Each row is a point. A path goes straight from each point to the next, and from the last back to the first. The post is the endless flat space through its rows: a point in 2 columns, a line in 3, a plane in 4, and so on, so that a path can go around it. Count how often the path circles the post. Going back the other way cancels.

Post:
[[-17  -5]]
Path (14 x 2):
[[ 14 -14]
 [  9  13]
 [-35  20]
 [-54  12]
 [ -8  33]
 [ 30   1]
 [ -6 -13]
 [-45 -44]
 [-62   1]
 [-35  35]
 [ 16  29]
 [  8 -16]
 [ -5 -35]
 [-12 -27]]
Times around: 1

Post, 5 rows:
[[  6 -13   5 -26  25  -9]
 [ 59 -28 -50  25  32 -51]
 [ -2  -3  24  17  -6  -8]
 [ 16 -30 -36  24  -5  12]
 [-10  18  33 -12 -49 -47]]
Path (17 x 6):
[[ 20 -36  -9   4   5 -33]
 [ 15 -29  16  18 -20   7]
 [ 54  10  -4 -16 -36 -43]
 [ 37 -36  16 -47  10   3]
 [  6 -25  32  24 -51 -37]
 [  9 -24  11  35   6 -39]
 [ 20 -15 -29  18   8 -39]
 [ 10  -4  -2  52  14   1]
 [ 50  17  -6  32  14   1]
 [ 18   3  33 -25 -27 -20]
 [  5 -35 -22 -28 -25  -2]
 [ 19 -40 -18   9  -8 -47]
 [ 35 -29  44 -35  22 -38]
 [ 32 -14 -24 -44   0   3]
 [ 35  30 -13  14  22 -38]
 [ -5  34 -12   7   0 -34]
 [ 21 -10 -12  26  19 -67]]
Times around: 0

Post:
[[-10 -25 -16 -16 -19 -22 -49  25  26]
 [  7 -40   9  30  19 -26  21   2   8]
 [ 12   8  38  28 -11  77 -10  -8 -19]
 [ -6 -15  -1  34  66  -8   0   0  22]
 [  6 -11  60 -39  15  18   6  -5  -1]
 [ 12 -36 -51   5  21 -33  -6 -25  42]
 [ 14  -5  20  43  55  18  50  35  51]
 [ 34  -5   6 -35 -31  57 -30  19 -62]]
Path, 24 rows:
[[ -5   1  17  34  24 -12  12  23 -20]
 [-37  -6   6 -15  -9  12   3  24  14]
 [-21 -74 -12  12  25 -10 -25 -24   3]
 [ 10 -65  23   8 -31   5 -26 -12  31]
 [ 10  -2  12   0  50  -6 -48 -16  15]
 [  3  33  28  32  19  17 -26  19  33]
 [ 42 -16 -13  -7  25  33 -10 -15   8]
 [  3 -42  -2  15   9   3 -24  31   2]
 [-53 -34  33  78   1  24  30   0  22]
 [-12 -24 -28  -2 -21  15  21  36  21]
 [ 28 -33  -5  13 -11  86  19  13  -2]
 [  3 -46  21 -29   8 -16 -20 -18   9]
 [ 63   1  35  40  19  49  24  -4 -23]
 [ -5  12  40  30  -2  17 -21   4  17]
 [ 22  -1 -28  -7   6  27  22  65 -22]
 [-17 -22  36 -22  13  17   4 -21  13]
 [  4 -58  69   5 -11  -4  -3  39  23]
 [ 19  -4  25   7  63  15 -32  46  42]
 [ 29  -6 -28  29  16  -8   4  11  11]
 [ -6  28  13  14   8  33 -16  24 -33]
 [-45 -17  20   2 -15  11 -19  -8  25]
 [ 42 -43  -2 -18   0  18  41   0  21]
 [ 18 -35   8   9  21   3 -34 -12 -14]
 [ 35   9  -4   9  -5 -12 -40  22  15]]
Times around: 3

Post, 13 rows:
[[-13   3  -4  17 -17 -54  -4  68   1   0  23 -16   5  -7]
 [ -8 -36  -8  10  19 -23 -16 -34   1 -40  -3  20  16   6]
 [ 46 -16  10  -8   7  -5  -9  14 -34 -12  45 -24  -5   5]
 [  6 -46  20  37 -16 -23  61   2  10  24 -20 -12  11   2]
 [ 12  36  15  11 -13  20  25 -15  42 -19 -11  -1  17 -30]
 [ 15  -4  33   5  52  19  15  36 -47   0 -31  15  40  14]
 [ 26  17  47 -30  20  -9 -13  -8  10 -19 -27  23  31   3]
 [ 36  29 -57  32  -6  26  31 -63 -14  40 -46  -3   2 -20]
 [ -5  22 -70 -45 -25   5  -2  36 -28 -21 -34  -8  -8 -11]
 [-21 -48  23  13 -15  10  -2   3  -6   3   1 -10 -17  17]
 [ 69  13 -32   2  23  22 -32  25   8 -11  24  18  22  12]
 [ -6 -18  47  29  -3   4  -7  23  -7 -10  26 -16  54  44]
 [ -2 -37 -13  12  26 -44  42 -20  20  51 -11 -34  12 -21]]
Path:
[[ 17   5 -32 -32  71  -5   2   7 -17   4   9  11 -22 -12]
 [ 32  35 -27  11 -50  20  14  31  31 -21  -5  -9  12  10]
 [ 36 -22 -27  25   7  -7  33  65 -17  13 -62  -6   2 -15]
 [ -7 -11   6   0  28 -12 -10  -7 -67 -16 -27  17  60 -19]
 [ 26  -5  28  31  18 -18  11 -27   0  29 -23  -2   8 -24]
 [-18 -14  49  77 -29  18 -44 -13  46 -13  -7   3  15  60]
 [ 16 -24  -7 -13  -1 -37  35  22 -13 -27 -11   0   5   1]
 [ -2 -27  12  35  14 -23  34 -53   9 -35  15 -13 -24 -26]
 [ 17  -4  -6  36  -5  13 -40  89 -10   5  12 -19  16  50]
 [-10  -1 -33   9   8 -12 -25 -16  -2  37 -47   8  42  13]
 [-14 -25   0   4 -10  27 -23  61  34 -43   4  36  61  37]
 [-41 -17  -3   7 -16 -15  23  20  18 -18 -51  34  31  35]
 [ 40  30   8  16  10 -70  32 -17   2  22  15 -28 -19 -37]
 [-24  14  11  -5  12   2  38 -47  -1 -15 -15   8  13 -31]
 [  8 -40  28 -30  21 -49  -6 -14 -21  62  -8  -9   8  13]
 [ 19  20 -11  54  -1  -2  25  12 -29  46   5   0   9  28]
 [ 41  -7   6 -18 -26 -41  30  16  -4  29  -2 -42  -8   5]
 [ -2  -1  -6  -4  16  11   9  75  -9  -1   9 -45  32  55]
 [-21 -28   4  40  51 -51  51 -68 -55  -7 -15   9  12 -25]
 [ -7  -7  20  50  -6 -20  14 -34   6  30  23  -2  12 -15]
 [ 66 -35 -25 -32  76 -20  41 -40  -6  15 -32  55  26  -3]
 [ 19 -27 -25   9   1  41  28 -13  -1 -12  -8 -23  22  32]
 [ -2 -14   7  -6 -25  -3 -27  12 -20 -24   2 -16 -22  10]
 [-37 -77  -8  52 -29 -41  -7  46 -20 -12   1  -5  -1   1]
 [ 32  26 -39 -28   3   7 -11  14 -15  52  17 -39  24 -31]
 [ 23 -14 -25 -12  12  29  35   0   5 -17 -27   6  29 -27]
 [ 11   4  18 -10 -22  10   7  21  18  24   7  11  13 -20]]
Times around: 2

Post (17 x 18):
[[  5  -8  13  28  67  10  23 -16   0  22  26 -34 -50  50 -31 -24 -31 -35]
 [-26 -13 -30   8  -5  11  22  12 -15   1  12  37  30  15 -22 -28   9  42]
 [ 20  15  -2  -6 -19  -6  15 -21  54 -17  -9  -9  12 -10   6 -12  -8   6]
 [ 23 -25  -8   0 -22 -17  -9  30  32 -34  62  -4 -23 -26  -4 -21 -15 -20]
 [  4 -29 -29 -10  -8  24 -17  29  -8  24   9 -17 -14  11   8 -30  -3 -35]
 [-10  29  40 -20 -23 -11  23  13  27  44  11  -8  -1  37  20 -45 -10   6]
 [  9 -54   3  43  26  -7   9  15   3 -17 -11  -4 -30  30 -23   8   7   3]
 [ -4  19 -11  -5  26   7  -8 -14  27  20 -10   1 -29  50 -34   5  45   3]
 [-28  -2 -16   8 -33 -13  -9   4  13  35 -25  29  24 -27 -19  -7 -14   2]
 [ -1 -20 -20  15  -5  17 -22  39 -28   8  19 -27  26 -18 -41  31   6   9]
 [ 24  -1 -10  31  19   6 -32   8  59  11  13  11  -1  14   5  28  22  -5]
 [ -1 -25 -16 -20 -20  -5   2 -22 -60  33 -18  62  43  11 -11 -19   5  38]
 [ 26  64  -6  36 -22  -8 -33  64 -22 -24 -34 -46 -32  19  22 -70  20  13]
 [  2   4  22 -36  25  28 -11  37 -31   8 -27 -17  19  44   9 -16  12 -35]
 [ 18  -9   4 -28  45 -37  11  11  -2 -15  -5  -2   7  23  13 -22   6  22]
 [ 11  -4 -39  -6 -15  -3 -17  42   8 -43  -3 -14  17  17   6  40  -4 -21]
 [ 11  14 -31 -13 -24  -7  18  13  18 -57   2  15 -25 -39  53  -9   4  -8]]
Path (25 x 18):
[[ -3  59   0  25 -21  33  -2  -1  35  -6 -24  33  -1  23  10  -6  44 -11]
 [  3 -61  -7   6  45  22  20  32 -19  22  28 -14 -50  43 -14 -21 -36 -61]
 [ -1  -1 -31 -45 -16   8  -8  27  51 -72  -5  23  16 -30  36 -24 -15 -10]
 [  8  19  17 -16  25 -23  34 -10  48 -41  -7 -48   8  35  -2  -3 -27  -5]
 [ 24  -6 -49   6  23 -15 -11  22 -60 -34  -1 -23  -1  20  17  12   7  -1]
 [ -4 -58 -16 -16  17 -11  21  11 -20  18  32 -44  17  40 -46  -2 -30 -15]
 [ 27 -57  20  46  64  17 -14 -13  32 -19 -19   0 -11  -9   3 -19  33 -31]
 [ 43  22  12  24  15 -18  -2  39  19 -37  42 -10 -32   2  26   3  66  12]
 [  8  15 -40  45   1  -4 -15  26  27  17 -24   0  27  15  42 -20  20  24]
 [  2   5 -25  45  -9  34  15  50  -7  18 -11 -30  39  26 -32   0 -20 -13]
 [-12  21 -24  17  55  20   4  19   6  77 -40  -6 -25  50 -23  16  26   6]
 [  1   0   0 -21   4  -2  68   0 -24 -22  16  12 -10  21 -40 -11  -1 -19]
 [ -2  17 -37   6   3 -47 -27  20  18 -10   2  11 -18  21 -17 -15  17   1]
 [ -7  24 -16  16 -40  28 -26  19 -19   2 -37 -38  -7  65  17 -62  13 -19]
 [ 27  -5   9  21   8 -51 -16  24  41 -11 -18 -12  37 -25 -26 -22  68  42]
 [  7 -38  -4 -33 -17 -64   3   2  59   1  31  35  41   4 -29  -5   7  10]
 [ -7 -34 -15 -48   4  -8 -18 -11 -36  46  -2   3   4  44  -3  -4   3 -36]
 [  2 -25 -45  50  -9 -10 -12  16 -11 -25   4  15   8 -36 -21 -21 -43 -50]
 [-35 -14 -21  44   9  26  28  28 -46   7  10 -25  -1  16 -12 -67   4  38]
 [-66 -21  36 -14 -57  51  33  21  26 -11  47  11  19  24 -33 -25  -9  -1]
 [ 13  35 -15 -32  32 -29  14 -14 -32   8  12  -3  49  33 -16 -62  18  70]
 [-12 -26  55 -14  28 -31  37  14  18  48 -48   8  14 -13  -9  -9  -8  -4]
 [ 13 -29 -21 -21 -45 102  -4  56  33 -13  45 -10  -6  27 -10 -30  55 -10]
 [ 11  -7 -32  -8 -63  21 -54  34 -38  -6  26 -33 -26 -29 -10 -32 -31 -25]
 [ 24 -30  11  12  26  35   1 -42  -6   2  44 -16 -32   2  -6 -44  33 -28]]
Times around: 2
